Rows are points. The last column is the point's height on a tilted bowl or saddle (a function of degree 2), plus a little noise. Along how many of its main directions does it bend up, bend down or stay straight?

Points:
[[ 0.00 -0.20 -0.02 -0.06]
 [ 0.28 -0.09  0.36 -0.03]
 [ 0.21  0.36 -0.04 -0.08]
 [ 0.23 -0.30  0.46 -0.13]
 [ 0.32 -0.35 -0.62  0.65]
 [-0.36  0.70  0.30  0.75]
 [ 0.24 -0.42  0.51 -0.23]
 [-0.03  0.03 -0.48 -0.16]
 [ 0.17  0.08  0.14  0.02]
 [ 0.34 -0.10 -0.36  0.25]
 [ 0.25 -0.16 -0.21  0.13]
 [-0.04 -0.39 -0.12 -0.11]
 [-0.14  0.30  0.12  0.12]
 [-0.46 -0.24 -0.12 -0.39]
 [ 0.22  0.01 -0.27  0.05]
 [-0.47  0.00 -0.06 -0.20]]
Directions: 1 up, 2 down, 0 straight

Points, 22 rows:
[[-0.55 -0.36 -0.06 -0.36 -0.24]
 [-0.12 -0.08  0.24 -0.04 -0.05]
 [ 0.37  0.37 -0.12 -0.44  0.43]
 [ 0.32  0.04 -0.33  0.09 -0.03]
 [-0.01 -0.05  0.13 -0.18 -0.10]
 [ 0.06  0.30  0.39  0.03  0.27]
 [-0.09  0.45 -0.32  0.03  0.05]
 [ 0.05  0.19 -0.27  0.32 -0.25]
 [ 0.45  0.05 -0.24  0.43 -0.24]
 [-0.01  0.01  0.11 -0.32 -0.12]
 [ 0.16  0.33 -0.37  0.08 -0.06]
 [-0.05 -0.18 -0.27 -0.02 -0.03]
 [-0.19  0.95  0.32  0.07  0.84]
 [-0.12  0.37  0.16 -0.04  0.15]
 [ 0.00 -0.34 -0.03  0.09  0.01]
 [ 0.11  0.16  0.10  0.07  0.04]
 [-0.27  0.08  0.29 -0.07  0.02]
 [ 0.46 -0.10 -0.24 -0.36  0.22]
 [ 0.07 -0.24 -0.35 -0.05  0.03]
 [ 0.36  0.41 -0.46 -0.64  0.76]
 [ 0.51 -0.41 -0.89  0.33  0.29]
 [-0.10  0.11  0.16 -0.33 -0.07]]
Directions: 3 up, 1 down, 0 straight

Points:
[[-0.14 -0.37  0.17  0.60 -0.34  0.14 -0.21]
 [-0.05 -0.14  0.28  0.32 -0.53 -0.08 -0.14]
 [-0.53  0.39 -0.08  0.39  0.26  0.10 -0.45]
 [-0.16 -0.36  0.02 -0.28 -0.23  0.27 -0.15]
 [-0.23 -0.26 -0.69 -0.85 -0.12  0.07 -0.70]
 [-0.41 -0.07 -0.22 -0.44 -0.20 -0.05 -0.18]
 [ 0.38 -0.41 -0.18  0.22  0.05 -0.38 -0.05]
 [-0.08  0.02 -0.12 -0.28  0.19 -0.24 -0.23]
 [-0.57  0.48  0.83 -0.06  0.10 -0.22 -0.64]
 [-0.11 -0.15  0.03 -0.22  0.15  0.49 -0.23]
 [ 0.14 -0.18  0.08 -0.28  0.11 -0.26 -0.20]
 [-0.13 -0.15 -0.04 -0.22  0.19  0.03 -0.17]
 [ 0.32 -0.05 -0.12  0.02 -0.41 -0.44 -0.17]
 [ 0.07 -0.29 -0.15 -0.44 -0.33  0.15 -0.23]
 [-0.34  0.24 -0.34  0.60  0.00 -0.09 -0.38]
 [-0.17  0.24  0.11 -0.42 -0.02  0.24 -0.16]
 [ 0.56 -0.37  0.07  0.26 -0.46 -0.11 -0.20]
 [-0.08  0.47  0.49 -0.25 -0.06  0.63 -0.23]
 [ 0.16  0.00  0.42 -0.32 -0.14  0.14 -0.23]
 [ 0.00  0.38  0.20  0.52 -0.44 -0.03 -0.34]
 [-0.20  0.18 -0.06  0.46  0.29 -0.07 -0.27]
 [-0.21 -0.46 -0.40  0.17  0.13 -0.02 -0.20]
 [ 0.16 -0.13 -0.65  0.08  0.00  0.35 -0.36]
 [-0.52  0.14 -0.29 -0.07 -0.08  0.34 -0.26]
 [-0.10  0.14  0.23 -0.12  0.07 -0.10 -0.16]
 [ 0.16 -0.18  0.02  0.38 -0.13  0.04 -0.09]
 [ 0.00  0.38 -0.17  0.05 -0.55  0.28 -0.30]
 [-0.56  0.22 -0.30  0.50  0.27  0.03 -0.50]
 [ 0.15 -0.57  0.05 -0.34 -0.13 -0.37 -0.21]
 [ 0.24  0.13 -0.05  0.26 -0.21  0.04 -0.13]
 [ 0.25 -0.02  0.17  0.07 -0.56  0.08 -0.21]
 [ 0.23  0.40  0.09 -0.48 -0.36 -0.25 -0.40]
 [ 0.06 -0.09  0.15  0.32 -0.04  0.36 -0.18]
 [-0.28 -0.11  0.09 -0.02 -0.30  0.18 -0.07]
 [ 0.42 -0.24 -0.13  0.11 -0.20  0.17 -0.16]
 [-0.12 -0.03 -0.03  0.08  0.21 -0.45 -0.19]
 [-0.60 -0.04  0.40  0.06  0.23 -0.29 -0.35]
 [ 0.18  0.18 -0.18  0.14  0.28 -0.06 -0.16]
 [ 0.57  0.33  0.22  0.01  0.05 -0.31 -0.30]
 [ 0.12  0.12  0.04 -0.29  0.13  0.49 -0.19]
 [ 0.34 -0.79 -0.11  0.58 -0.27 -0.24 -0.07]
 [ 0.25  0.12  0.71 -0.50  0.18  0.53 -0.46]
 [ 0.03 -0.23  0.31 -0.01  0.45 -0.51 -0.36]
 [-0.10 -0.09 -0.44 -0.35  0.01  0.48 -0.35]
 [ 0.23  0.21  0.16 -0.07  0.09  0.20 -0.15]
 [ 0.21  0.29  0.05  0.57 -0.08  0.04 -0.23]
 [ 0.12  0.34 -0.12 -0.47 -0.24 -0.77 -0.60]
 [-0.17  0.01 -0.25  0.04  0.04  0.22 -0.17]
 [ 0.51 -0.15  0.47  0.31  0.13  0.28 -0.31]]
Directions: 0 up, 4 down, 2 straight

Points, 77 rows:
[[ 0.14  0.22  0.43  0.22  0.10 -0.52 -0.29 -0.34  0.16]
 [ 0.40 -0.44  0.22 -0.06 -0.08  0.55  0.10  0.05  0.35]
 [-0.04 -0.90  0.72 -0.03  0.33  0.06  0.31 -0.15  0.68]
 [ 0.30 -0.20 -0.12 -0.40 -0.40 -0.15  0.04 -0.58  0.28]
 [ 0.27  0.14  0.00  0.19 -0.11 -0.29 -0.45 -0.47  0.29]
 [ 0.19 -0.41  0.02  0.23 -0.45 -0.10 -0.01  0.32  0.24]
 [ 0.25 -0.62 -0.22 -0.26  0.01  0.02  0.54  0.00  0.25]
 [-0.29 -0.54 -0.14  0.35 -0.15  0.22 -0.03  0.19  0.23]
 [-0.69 -0.55 -0.09  0.33 -0.22  0.11  0.26  0.30  0.28]
 [-0.10 -0.02 -0.13  0.10  0.13  0.02  0.13  0.35  0.10]
 [ 0.38 -0.06 -0.12  0.23  0.22  0.20  0.61  0.11  0.03]
 [-0.24 -0.32  0.20  0.42  0.25  0.34  0.38 -0.62  0.29]
 [ 0.03  0.23 -0.06 -0.14 -0.27  0.21 -0.16 -0.17  0.17]
 [-0.15 -0.01  0.05 -0.18 -0.10 -0.19 -0.13 -0.19  0.08]
 [ 0.10 -0.06  0.23  0.25  0.17 -0.29 -0.10  0.09  0.17]
 [ 0.50 -0.48  0.28  0.27 -0.32  0.05 -0.60  0.57  0.45]
 [ 0.17  0.46 -0.03 -0.06  0.10  0.20  0.32  0.55  0.20]
 [ 0.12 -0.02  0.05 -0.35  0.10  0.50 -0.04 -0.28  0.29]
 [ 0.08 -0.05  0.02 -0.44  0.14 -0.13 -0.20  0.12  0.25]
 [-0.01  0.36 -0.25  0.08  0.05 -0.14  0.33 -0.16  0.11]
 [ 0.02  0.14  0.04 -0.13 -0.36  0.20  0.44 -0.16  0.00]
 [ 0.31  0.23  0.37  0.12 -0.64 -0.49 -0.13  0.14  0.33]
 [-0.45 -0.06  0.08  0.13 -0.06  0.14 -0.05 -0.54  0.15]
 [ 0.38  0.16 -0.26  0.01 -0.40 -0.07  0.50  0.71  0.28]
 [ 0.09  0.21 -0.17  0.00 -0.75  0.13  0.27 -0.21  0.23]
 [-0.18 -0.61 -0.21 -0.15  0.20  0.09 -0.12  0.31  0.32]
 [ 0.02  0.54  0.17 -0.12  0.12  0.39  0.27 -0.43  0.28]
 [-0.13 -0.19 -0.12  0.07  0.31  0.27 -0.06  0.28  0.14]
 [ 0.33 -0.29  0.21  0.14  0.32 -0.17 -0.05  0.09  0.34]
 [-0.07 -0.03  0.40 -0.32  0.02  0.01  0.17 -0.18  0.12]
 [ 0.55 -0.42  0.13 -0.07  0.13 -0.09  0.01 -0.19  0.41]
 [ 0.66  0.29  0.01  0.14  0.10 -0.13 -0.38 -0.19  0.43]
 [ 0.88 -0.03  0.11 -0.02  0.26  0.25  0.23 -0.19  0.47]
 [-0.06 -0.16  0.36 -0.71 -0.18  0.18 -0.16  0.46  0.18]
 [ 0.17  0.07 -0.38 -0.23  0.27  0.27  0.06  0.22  0.24]
 [-0.23  0.00  0.19 -0.12 -0.11 -0.18 -0.11  0.54  0.10]
 [ 0.36 -0.12 -0.08  0.31 -0.44  0.03  0.27  0.48  0.16]
 [-0.65  0.45  0.07  0.03  0.26  0.27  0.20  0.19  0.18]
 [-0.33  0.22 -0.07 -0.20 -0.44 -0.17  0.41 -0.43  0.16]
 [ 0.24  0.31  0.10  0.13  0.17  0.13  0.05  0.29  0.13]
 [ 0.33  0.36  0.08  0.15 -0.44  0.23 -0.35 -0.26  0.38]
 [ 0.43  0.12  0.12 -0.11  0.34  0.21 -0.16 -0.29  0.34]
 [ 0.05  0.34  0.05 -0.38 -0.28  0.20  0.00 -0.08  0.21]
 [-0.07 -0.27  0.35 -0.26 -0.56 -0.74 -0.13  0.40  0.36]
 [ 0.01  0.33 -0.01 -0.28 -0.23  0.50 -0.09  0.41  0.13]
 [ 0.28  0.67 -0.02 -0.37  0.28  0.34 -0.02 -0.13  0.50]
 [-0.07 -0.25 -0.47 -0.10  0.29  0.12  0.04  0.94  0.43]
 [ 0.15 -0.24  0.07 -0.01 -0.11  0.39 -0.14 -0.67  0.35]
 [-0.15  0.23 -0.22 -0.09  0.06 -0.15 -0.04  0.04  0.14]
 [-0.11  0.22  0.27  0.05  0.18  0.21  0.53 -0.01  0.08]
 [ 0.18 -0.04 -0.16 -0.30  0.19  0.30  0.15  0.02  0.21]
 [ 0.16  0.14  0.07  0.13 -0.18 -0.35  0.41  0.14  0.15]
 [-0.12  0.91  0.07  0.07  0.49 -0.13 -0.36  0.56  0.39]
 [-0.04  0.06  0.02 -0.06  0.12 -0.22 -0.30  0.32  0.16]
 [ 0.46 -0.26  0.19 -0.15  0.03 -0.43 -0.09  0.44  0.58]
 [-0.31 -0.25  0.23 -0.43 -0.13  0.11 -0.05  0.15  0.03]
 [-0.18  0.70  0.36 -0.32  0.34  0.07  0.12 -0.17  0.48]
 [-0.56 -0.41 -0.15  0.18  0.23  0.09 -0.13  0.31  0.19]
 [-0.10 -0.12 -0.07 -0.36 -0.21 -0.47 -0.04  0.05  0.25]
 [-0.17 -0.36  0.46  0.01 -0.07 -0.41  0.06 -0.70  0.15]
 [ 0.27 -0.04 -0.17 -0.30  0.14 -0.02 -0.21 -0.17  0.29]
 [-0.21 -0.19  0.18  0.45  0.19 -0.25 -0.22 -0.53  0.20]
 [-0.48 -0.22  0.11  0.26  0.70  0.02  0.21 -0.64  0.38]
 [ 0.23  0.33  0.07  0.08  0.26 -0.23  0.31  0.17  0.25]
 [-0.36  0.15 -0.11 -0.11  0.85  0.01 -0.24 -0.13  0.22]
 [-0.07 -0.36  0.64  0.17  0.19  0.01 -0.15  0.08  0.19]
 [-0.17  0.10  0.42 -0.07 -0.13  0.36 -0.36 -0.50  0.23]
 [ 0.35 -0.11  0.12 -0.24 -0.14  0.40  0.69 -0.45  0.02]
 [ 0.24  0.17  0.22  0.12 -0.45  0.26  0.06 -0.36  0.19]
 [-0.23  0.20  0.22 -0.21 -0.17  0.31  0.19 -0.14  0.09]
 [ 0.57 -0.19 -0.64 -0.46  0.04 -0.20 -0.17  0.21  0.88]
 [-0.01  0.17  0.08 -0.28  0.45  0.53  0.02  0.23  0.30]
 [ 0.31  0.28 -0.31  0.18 -0.54 -0.11 -0.31 -0.21  0.55]
 [ 0.03  0.09 -0.22  0.51 -0.36  0.28 -0.02  0.43  0.10]
 [ 0.07 -0.05 -0.08  0.22 -0.20  0.18  0.15 -0.44  0.11]
 [-0.46  0.09  0.11  0.55  0.28 -0.31  0.13 -0.72  0.30]
 [-0.09  0.16  0.76  0.05 -0.01  0.25  0.69 -0.39  0.18]]
Directions: 4 up, 1 down, 3 straight

Points, 61 rows:
[[-0.44  0.37  0.37 -0.59  0.24 -0.09  0.32  0.67 -0.23]
 [-0.19  0.40  0.10  0.10  0.13 -0.07 -0.03  0.13 -0.06]
 [ 0.16  0.30  0.31 -0.50 -0.29 -0.22  0.56 -0.09  0.03]
 [-0.02 -0.01  0.45 -0.12 -0.19  0.36  0.08 -0.30  0.18]
 [ 0.24 -0.06 -0.29 -0.20  0.29  0.01  0.40 -0.27  0.10]
 [-0.24 -0.36 -0.07 -0.33  0.03  0.48 -0.25  0.26  0.24]
 [ 0.47 -0.10  0.05 -0.38 -0.31  0.28  0.32  0.10  0.33]
 [ 0.39  0.03  0.05 -0.22 -0.25 -0.51 -0.23  0.15 -0.05]
 [ 0.17  0.20  0.31  0.33 -0.23 -0.40 -0.18  0.10 -0.12]
 [ 0.39  0.32  0.01  0.12  0.11 -0.16 -0.18 -0.26 -0.20]
 [ 0.13 -0.21  0.31 -0.04 -0.12  0.70 -0.05  0.24  0.45]
 [-0.15 -0.24 -0.34  0.21  0.54 -0.11  0.21 -0.39  0.20]
 [-0.03 -0.32  0.36  0.06 -0.01 -0.11  0.27 -0.05  0.08]
 [-0.31  0.00  0.23  0.09 -0.27  0.53  0.11  0.22  0.21]
 [-0.14  0.16 -0.39  0.29  0.17 -0.25 -0.16  0.09 -0.04]
 [-0.27  0.02 -0.56 -0.20 -0.33 -0.02 -0.11  0.13  0.27]
 [ 0.15 -0.17  0.02 -0.30 -0.31  0.07 -0.27  0.21 -0.07]
 [-0.65  0.22  0.74  0.44 -0.47  0.36 -0.21 -0.37  0.22]
 [ 0.42  0.22  0.68 -0.13 -0.10 -0.21 -0.15  0.16  0.18]
 [-0.60 -0.10  0.12 -0.05 -0.33  0.01  0.04 -0.11 -0.06]
 [ 0.18 -0.35  0.47 -0.09 -0.01 -0.05  0.09 -0.08  0.21]
 [ 0.26  0.07 -0.50 -0.03  0.22  0.13 -0.11 -0.04  0.15]
 [-0.39  0.04  0.13  0.05 -0.14 -0.34  0.48 -0.13 -0.07]
 [ 0.31 -0.29 -0.54 -0.06 -0.16  0.00 -0.31  0.15  0.03]
 [-0.62 -0.13 -0.05  0.17  0.21 -0.32  0.51 -0.01  0.05]
 [-0.09  0.05  0.28 -0.08 -0.40 -0.19  0.11  0.16 -0.07]
 [ 0.11 -0.26 -0.18  0.64  0.31 -0.21  0.24  0.18 -0.42]
 [ 0.02  0.53 -0.49  0.13 -0.21  0.47 -0.06 -0.62  0.54]
 [ 0.17  0.60 -0.77  0.39  0.19  0.34 -0.39  0.25  0.26]
 [-0.05 -0.41  0.40  0.21 -0.38  0.29  0.06  0.27  0.23]
 [-0.03 -0.02  0.13  0.30 -0.42  0.91  0.53 -0.05  0.99]
 [ 0.19  0.21 -0.23 -0.22  0.44  0.58  0.26 -0.33  0.53]
 [ 0.18 -0.07  0.06 -0.29 -0.11  0.05  0.19 -0.25  0.09]
 [ 0.29  0.22  0.17  0.04  0.05  0.21 -0.02  0.43  0.17]
 [-0.36  0.16  0.09  0.31  0.02  0.03  0.14  0.30  0.12]
 [ 0.26  0.23  0.14 -0.31 -0.16 -0.48 -0.30  0.23 -0.05]
 [-0.22  0.11  0.01 -0.19  0.04 -0.16 -0.53 -0.46 -0.08]
 [-0.29  0.39 -0.30  0.20  0.06  0.43  0.06  0.12  0.29]
 [ 0.36 -0.04  0.05 -0.27 -0.17 -0.53 -0.32 -0.07 -0.03]
 [ 0.02  0.29  0.16  0.09 -0.19  0.52 -0.25  0.09  0.03]
 [ 0.11  0.15  0.03 -0.02  0.86 -0.17  0.27 -0.25  0.38]
 [-0.01 -0.12  0.11  0.23 -0.26  0.41  0.15 -0.43  0.36]
 [-0.13  0.13 -0.16  0.36  0.17  0.38 -0.44  0.49  0.12]
 [ 0.17  0.08 -0.10 -0.38  0.14 -0.16 -0.12  0.24  0.07]
 [ 0.08 -0.16  0.23 -0.29  0.37 -0.26  0.37 -0.25  0.26]
 [ 0.05  0.12 -0.39 -0.36 -0.24 -0.46 -0.30 -0.22  0.22]
 [ 0.46 -0.55  0.01 -0.42  0.22 -0.08 -0.05  0.41  0.24]
 [-0.12  0.14 -0.13 -0.62  0.81 -0.13 -0.49 -0.06  0.60]
 [-0.59 -0.36 -0.32 -0.12  0.38  0.19 -0.32 -0.03  0.73]
 [-0.02 -0.60 -0.34 -0.09  0.03 -0.37 -0.05 -0.17  0.00]
 [ 0.42  0.25  0.14  0.27  0.43 -0.31 -0.04 -0.47 -0.08]
 [-0.47 -0.32 -0.19 -0.29 -0.05 -0.12  0.22 -0.04 -0.14]
 [ 0.39  0.04 -0.17 -0.14  0.57  0.40 -0.60  0.03  0.14]
 [-0.20  0.05 -0.29  0.25  0.32 -0.17 -0.78  0.02 -0.17]
 [-0.03 -0.05  0.80 -0.10  0.14  0.18 -0.15 -0.14  0.10]
 [-0.16  0.11 -0.42  0.07 -0.32  0.59  0.01  0.14  0.56]
 [ 0.02 -0.39 -0.05  0.23 -0.17  0.25  0.11  0.44  0.03]
 [-0.22  0.04  0.38 -0.04  0.01  0.59  0.16 -0.06  0.18]
 [-0.32 -0.15  0.24 -0.39 -0.06  0.01 -0.43 -0.15 -0.22]
 [ 0.08 -0.43 -0.47  0.22 -0.21 -0.41  0.26  0.19 -0.63]
 [ 0.65 -0.29  0.66  0.46  0.07 -0.06  0.05  0.01  0.49]]
Directions: 5 up, 2 down, 1 straight
